Each row is a point. Two turns around zero, p and q, are shown by what they do to some points. Where does a point land after both, in the order given? Backwards means that the second turn is done in reverse. Each puzzle has new turns, and all numbers are rounded.

Turn p:
[-0.30 2.21 1.11] -> [1.28 1.54 -1.49]
[-1.30 0.65 -0.12] -> [-0.14 -0.18 -1.44]
[1.19 0.97 2.07] -> [0.80 2.41 0.43]
[2.55 -1.20 -4.23] -> [1.63 -3.90 2.83]
[0.15 -1.26 1.96] -> [-1.50 1.60 0.81]
[-2.29 -1.37 -0.79] -> [-2.07 -1.47 -1.13]
Turn q:
[1.44 0.56 -2.89] -> [0.65 1.04 3.04]
[0.34 0.52 5.06] -> [-3.55 -1.80 -3.18]
[-0.73 -0.07 -2.02] -> [1.66 1.08 0.84]
[0.00 -1.43 -0.41] -> [1.08 -0.99 0.24]
[-1.05 0.42 0.26] -> [0.16 0.67 -0.93]
Where do these land?
p, then q backwards: [-0.69 -1.06 2.12] -> [0.29 2.41 0.43]
p, then q: [-2.59 0.19 -1.13] -> [2.70 0.10 0.84]
p, then q: [-1.33 0.83 2.17] -> [0.13 2.59 0.65]
q, then p: [1.45 0.35 -3.37] -> [0.43 3.65 0.25]
q, then p: [3.16 -0.32 0.22] -> [-2.83 1.38 -0.47]

Turn p:
[-2.80 -3.19 2.03 1.05 -0.51 2.01] -> [0.57 -0.23 2.28 -4.03 -1.21 -2.07]
[2.06 -2.44 0.00 1.10 1.10 -0.44] -> [0.19 1.75 -2.55 -1.39 0.11 -1.14]
[2.85 1.24 0.69 2.38 -0.72 -0.28] -> [1.41 0.65 -1.52 2.35 0.73 -2.37]
[0.98 1.09 -1.00 -3.26 3.22 0.31] -> [-3.86 -0.02 -1.04 0.35 1.90 2.13]
[0.18 0.85 -1.46 1.49 -1.20 -1.67] -> [1.77 0.88 -0.36 1.84 -1.21 0.68]
[-0.25 -0.28 -2.10 -2.86 -1.43 1.85] -> [-1.78 -3.01 -0.64 -0.29 -1.89 1.38]
[-1.85 0.01 2.44 0.79 -4.17 -1.76] -> [4.78 -1.87 2.00 -0.40 0.02 -0.10]
[-1.60 1.66 -1.19 -0.81 1.87 1.84] -> [-3.09 0.11 1.87 0.77 -0.46 0.60]
[0.42 1.06 0.59 0.11 1.84 -1.86] -> [0.01 1.74 -0.03 0.79 2.01 0.90]
Turn q:
[-1.74 3.22 0.67 -0.76 1.54 0.64] -> [-1.18 1.24 1.23 -0.88 -3.34 -0.91]
[-1.09 -1.32 -0.10 0.23 1.17 2.32] -> [-1.90 -0.87 0.36 -0.62 -0.16 2.20]
[0.69 -0.93 0.48 1.64 -0.84 -1.60] -> [1.07 -1.27 0.47 1.05 1.55 -1.01]
[2.59 2.13 -4.12 2.68 -0.55 1.57] -> [-3.87 2.06 -1.98 2.65 1.96 -2.05]
[1.63 1.66 2.50 -1.30 -1.50 0.32] -> [1.72 -0.60 -2.16 0.79 -2.52 -0.87]
[-1.20 -2.68 -0.95 -0.27 -1.94 -2.66] -> [2.19 -0.59 0.43 -2.03 3.29 -0.36]
[-0.88 -2.08 1.51 -2.23 2.12 -0.58] -> [1.96 0.05 1.64 -0.95 -0.78 3.02]
Where do these land?
p, then q backwards: [0.21 -1.76 2.62 0.12 -3.76 2.63] -> [-2.33 0.52 3.05 1.26 -3.43 -1.64]
p, then q backwards: [1.25 -2.09 2.63 -3.05 -0.91 -2.15] -> [-0.82 -3.94 -0.32 -1.28 -3.11 -0.18]
q, then p: [0.16 -0.40 1.38 2.92 1.44 0.90] -> [1.50 1.03 1.26 -2.29 -0.60 -1.73]
p, then q: [1.14 0.28 -2.20 -0.28 0.01 -1.95] -> [-2.73 0.30 -1.27 0.41 0.63 -0.62]
p, then q: [-1.68 -0.79 -2.81 -0.26 0.07 -1.07] -> [-1.32 -0.94 -2.76 -1.00 -0.95 -0.62]
p, then q: [-0.55 2.16 -2.79 0.16 2.22 1.93] -> [-1.67 -2.46 1.32 -2.25 -0.57 -2.33]
q, then p: [-0.53 2.60 1.17 0.40 0.94 -0.29] -> [2.87 -0.89 0.50 0.38 0.26 0.13]
